Each row is a point. The points of each table are mixes of a few directions, plus a little noise. How many directions does each table use, and how many do they share? Where both have some left over, give the other angles between the two spaces (their principal angles), to ten degrees, smallest first.
In the rows, 128 means zero.

First (7 x 3):
[[148 145 128]
 [101 104 128]
 [ 54  63 129]
 [174 168 128]
 [150 148 127]
 [138 137 128]
 [132 131 127]]
Second:
[[176 149 152]
 [151 138 140]
 [171 147 149]
 [106 118 117]
 [ 72 104 100]
 [ 90 111 109]]
Directions: first 1, second 1, shared 0; angles 30

First:
[[126 133 111  93 168 133]
 [126 132 113  97 163 132]
 [127 130 121 114 144 130]
 [130 123 144 162  89 123]
 [125 136 100  68 196 136]
 [130 122 150 174  76 122]
 [131 120 156 188  60 120]]
Second, 9 rows:
[[127 109 126 114 160 122]
 [117 150 115 158  94 151]
 [135 123 137 115 135 117]
 [148 175 145 189 113 134]
 [112 136  90  77 167 148]
 [145 149 142 154 141 123]
 [114  89 140 190  87 127]
 [113  68 133  44  99 100]
 [138 152 125 111 155 129]]
Directions: first 1, second 4, shared 1

First, 8 rows:
[[124 155 135 141  51 149 104  76 119]
 [143 130 117  97 134 193 123 125 153]
 [114 128 154 162 111  88 143 115 119]
 [149 111 144 139 155 139 212 135 146]
 [ 86 123 197 159 119 140 108 102 173]
 [134 125  92 103 158 113 101 161 110]
 [139 129  89 105 145 115 110 153 105]
 [135 124  96 119 152  87 122 158  98]]
Second (7 x 9):
[[123 100 132 182 140 130 130 155  68]
 [145 145 107 130 122 115 140 127 135]
 [147  94 152 123 163  68 188 140  71]
 [ 93 102 139 111 107 152 147 122 110]
 [ 99 137 158 108 133 178  48 115 186]
 [134 155 105 119 108 138 120 117 162]
 [154 164 103 123 122 115 123 121 163]]
Directions: first 4, second 4, shared 1; angles 40, 70, 80

First:
[[153 103 156 133 117 102 153 143 165 148 148 137]
 [134 153  75  94 114 181  80 113  98  87  91 105]
 [161 159  92  88  89 160 128 136 101 138 120  99]
 [ 99 116 154 179 181  94 173 114 121 130 126 159]
 [123 146 108 107 107 132  98 134 135 120 102 146]
 [176 147  87  96  93 135 124 130 136 101 108 127]
 [145 113 119 102 123 184 114 128 117 130  85 112]
 [118  95 157 180 181 109 156 102 127 105 175 108]
 [ 87 117 166 145 131  94 110 141 154 152 162 144]
 [ 82 131 165 157 144  90 144 138 125 169 163 143]]
Second (8 x 12):
[[130 110 104 137 171 145 130 105 141  73   7 201]
 [126 142 146 120  94 115 127 146 118 172 224  69]
 [127 135 135 125 114 122 128 136 124 146 169 103]
 [129 120 118 133 146 135 129 118 134 104  74 160]
 [127 135 137 124 111 121 128 137 123 150 177  99]
 [129 120 119 132 145 135 129 119 133 106  80 157]
 [128 123 122 131 140 132 129 121 132 113  94 149]
 [127 138 141 123 103 118 127 142 121 160 199  85]]
Directions: first 6, second 1, shared 1

First:
[[132 112 149 121 137 153 120 138 135 118 136 136 118 156 131 133 107 147]
 [ 90 155 122 154 121 117 128 166 122 121 140 141 173  67 134 141 126 120]
 [140 129 146 125 115 116 158 132 101 150 170 154  99 178 109 107 167 103]
 [140 123 115 121 118 121 141  92 130 147 114 108 139 109 124 106 141 104]
 [108 148 126 141 125 116 123 168 114 119 143 150 129 116 130 135 134 138]
 [142 131 129 122 134 119 129 119 129 126 122 131  97 169 123 133 139 131]
 [134 140 108 130 148 109 104 139 128 108 113 125  87 155 130 159 133 161]
 [150  97 125 124 140 140 132 106 119 151 155 106 118 141 118 131 133 120]
 [ 90 149 142 144 118 134 125 171 131 110 132 154 167  89 138 131 110 133]
 [141 117 134 122 135 138 134  88 151 131 109 110 136 138 127 134 120 112]
 [139 108 112 105 119 145 113  90 149 127  74  93 147  87 142  97 100 140]]
Second (11 x 18):
[[128 133 130 131 126 123 137 121 129 132 129 130 131 131 125 129 136 115]
 [129 142 133 136 122 113 152 109 131 138 131 133 136 137 119 130 150  92]
 [129 142 133 136 122 113 151 110 131 138 131 132 136 137 119 130 150  93]
 [128 133 130 131 126 122 137 121 129 132 129 130 131 131 124 129 137 114]
 [129 138 132 134 124 117 145 115 130 135 130 131 134 134 122 129 144 102]
 [129 138 132 134 124 118 145 115 130 135 130 131 134 134 122 129 144 103]
 [130 149 136 140 119 105 164 100 133 143 132 135 140 142 114 131 162  74]
 [126 109 121 118 136 148  96 153 124 114 124 122 117 116 140 126  98 176]
 [124  80 110 102 147 179  48 191 118  94 118 113 101  97 159 122  53 249]
 [126 109 121 118 135 148  97 153 124 115 124 122 117 116 140 126  99 175]
 [128 133 130 131 126 122 137 121 129 132 129 130 131 131 125 129 136 115]]
Directions: first 6, second 1, shared 1

First (9 x 24):
[[129 114 137 131 134 124 108 137 133 139 140 126 115 125 127 125 122 128
  141 130 127 120 147 138]
 [121 106 124 125 134 100 121 134 118 132 162 125  96 135 138 132 143 128
  138 110 122 121 144 130]
 [120 115 136 171 113 112  93 104  96 107 146 140  83 142 103 169 162  93
  132  86 147 163 120 117]
 [133 144 132 133 123 149 131 121 134 124 103 131 150 123 119 128 119 126
  120 139 134 136 115 125]
 [145 146 169 184 113 184  68 106 138 125  76 142 149 114  73 149 104  93
  133 146 161 163 119 134]
 [132 169  99  77 129 151 206 134 149 124  87 121 198 121 156  94 109 165
   97 163 111 110  95 117]
 [102  86 111 149 122  55 114 113  73 106 205 133  35 159 135 171 195 103
  137  51 129 147 134 112]
 [121 145  95  91 128 116 190 129 125 117 126 123 150 134 157 115 138 151
  105 128 112 118 104 113]
 [149 126 149  91 156 162 120 173 187 179 108 112 176  98 145  70  60 166
  149 199 109  74 175 164]]
Second, 8 rows:
[[133  73 127  89 155 149 207  93  91 122 139  94 133 168 191 146 149 154
  149 133 100 109  99 158]
 [125 174 129 161 106 112  58 160 161 136 119 155 123  93  75 114 109 106
  111 122 151 145 154 103]
 [117 217 124 170  95  91  63 158 160 123 101 174 133  84  51 103 110  92
  102 133 157 146 146  94]
 [121 167 124 134 120 111 136 124 124 115 112 143 138 121 107 118 130 115
  121 138 132 128 120 122]
 [117 171 119 113 131 106 196  96  96  97 102 139 153 141 129 120 146 118
  128 154 117 115  93 135]
 [134 115 134 146 119 137  70 154 156 148 141 129 112 113 112 129 113 127
  124 110 141 140 156 117]
 [133  74 128  94 152 148 193  99  97 125 141  97 131 163 185 145 146 153
  147 131 104 112 105 153]
 [144  36 139 117 144 171 101 141 141 161 168  92 101 142 172 151 123 158
  143 100 122 131 151 142]]
Directions: first 3, second 2, shared 0; angles 40, 60

First:
[[156 140  81  99 142 101 156 147 135 157 132 156  78 152  72 111 117  80
  190 106 175 249 113 118 152 205 148  45  72  54 175  60]
 [136 131 115 121 132 120 136 134 130 136 129 136 114 135 113 124 126 115
  144 122 141 161 124 126 134 149 134 106 113 108 141 109]
 [118 124 145 139 123 138 118 121 126 118 126 117 146 119 148 133 131 145
  105 136 111  85 134 132 119 100 121 158 148 155 111 153]
 [139 132 111 117 134 117 139 136 130 139 129 139 109 137 107 122 124 109
  151 120 146 175 122 124 137 157 136  97 106  99 145 102]
 [121 126 139 136 125 135 121 123 127 121 128 121 141 122 142 132 131 141
  113 134 116  97 132 131 122 109 123 149 143 147 116 145]
 [106 118 162 149 117 149 107 114 123 107 124 107 164 110 170 141 136 164
   82 145  93  38 139 135 110  70 113 190 169 184  94 178]
 [117 123 144 139 122 138 118 120 126 117 127 117 146 119 149 134 132 146
  105 136 111  83 134 132 119 100 121 160 149 156 110 154]
 [130 129 124 126 129 126 131 129 128 130 129 130 124 130 123 127 127 124
  134 127 132 138 127 128 129 134 130 121 123 121 132 122]]
Second:
[[142 114 121 108 128 125 148 135 121 132 171 104 141 155 129 158 120 161
  100 127 123 141 126 177  76 108 164 186 178 104  96 173]
 [118 100 150 125  85 128  76  76 171 149 138 104  96 116 137 158 109 137
  122 120 127  99 137 145 130 107  93 140  95 117 132 141]
 [128 175 125 144 165  98 162 158  99 112 101 166 146 138 125 100 129 111
  136 149 119 149 138 103 151 173 160  94 119 162 154  97]
 [123 136 147 156 125  88 133 123 162 136 120 158  90 138 116 137 114 113
  140 138 152 148 158 118 163 152 133  84  67 124 193 104]
 [126 158 113 143 158 131 148 160 106 114  85 166 133 114 114  80 148  88
  163 130 140 150 120  73 174 166 120  61 102 146 156  73]
 [130 107 124 146 146 155 169 171 119 106 139 132 146 130 124 125 161 139
  117 125 152 122 126 123 115  88 135 144 170 121 121 153]
 [130 108 128 119 114 140 118 118 138 134 143 111 123 127 129 142 127 138
  122 119 131 122 123 143 113 109 120 147 137 112 114 145]
 [123 126 154 136 112  95 117 103 152 137 147 122 115 145 139 163 102 151
  103 142 118 115 154 160 116 122 145 156 117 133 142 153]
 [149 157  95  88 147 113 145 138  91 137 138 125 145 149 118 118 114 124
  136 127 108 178 108 147 104 173 167 134 152 114 101 116]
 [121 138 115 118 131 167 103 124 100 118  94 121 153  94 139  91 145 111
  143 120 107  98 101  93 143 129  91 115 138 156  95 106]
 [118  89 136 125  97 169  89 102 149 132 132  99 120 101 138 137 139 136
  125 111 132  86 117 127 124  82  80 147 132 119 105 147]]
Directions: first 1, second 5, shared 1

First, 8 rows:
[[113 123 144 111 114 132 124 121 114 129 165 119 114 137 146 134 147 121
  143 134 151 126 149 124 129 147 153 145 135 110 113 125]
 [ 97 116 163  92 100 138 119 115  95 133 207 110  99 150 167 139 167 112
  157 140 177 123 171 120 131 166 180 165 141  90  98 121]
 [118 123 141 115 117 130 125 123 117 130 155 121 119 135 139 132 141 123
  137 132 145 126 142 124 129 140 146 140 132 115 117 126]
 [164 142  87 171 163 116 138 145 167 123  36 149 161 103  83 113  80 146
   94 113  71 133  78 137 128  83  66  85 114 172 164 134]
 [108 121 149 105 109 134 123 120 107 130 178 116 110 142 152 136 152 117
  146 136 158 124 154 122 129 152 160 150 137 105 109 125]
 [ 98 116 160  94  99 137 118 114  96 133 203 111 103 149 162 138 166 113
  156 140 174 124 167 119 130 164 177 163 139  93  99 122]
 [172 145  81 178 170 116 141 148 173 120  19 154 166  97  77 112  73 148
   89 111  61 134  71 141 124  75  56  77 111 180 170 134]
 [154 138 100 156 152 122 134 140 155 125  64 143 152 110  99 118  95 141
  104 118  89 131  93 134 125  97  85  98 118 159 153 132]]
Second:
[[151 131 123 102  99 164 143 122 145 104 202 129 105 125 114 157 158 217
   99 123 175 159 135  86 205 104 144 207 118 139 108 123]
 [107 130 147 123 153  86 128 113 116 151  89 144 123 144 128 119 103  85
  146 124  89  91 133 167  71 138 129  65 170 127 141 121]
 [105 121 155 139 126  95 130 141  91 138 113 133 131 167 127 126 136  80
  183 172 144 123 149 154  49 176 165  88 136  90 120  95]
 [130 118 103 110 103 186 113 135 140 103 187 104 126  89 173 128 146 144
   99  93 156 149 128  83 223 115 115 219  95 130 112 170]
 [128 118  79 128 144 144 130 161 148  94  92 150 153  83 154 109  81 111
  100  71  94 132 103 119 184 102  78 162 117 150 138 169]
 [159 130  78 156 129 173 117 148 165 107 108 112 156  76 133 115 117 149
   83  98 116 155  90  96 199  90  73 168  76 159 140 169]
 [ 94 121 146 106 144  97 123 118 108 142 114 140 120 138 153 119 107  74
  147 113 100  92 145 158  90 147 138  93 169 118 131 131]
 [143 131 123 155 131 112 146 154 125 118  93 147 142 145  93 130 121 142
  143 158 133 146 118 135  96 133 130 110 117 124 133 100]
 [137 145 151 169 141 107 112 100 127 176  86  99 135 145 101 120 141 105
  140 169 107 112 119 153  52 137 126  44 122 127 147 112]
 [118 129 155 101 107 136 125 104 117 136 190 114  99 145 136 145 161 148
  133 138 161 125 154 118 139 139 163 151 141 115 111 118]
 [134 136 147 124 129 108 139 113 126 139 130 137 114 153  98 141 134 153
  134 147 133 123 135 139 101 128 147 104 149 129 129 100]]
Directions: first 1, second 5, shared 1
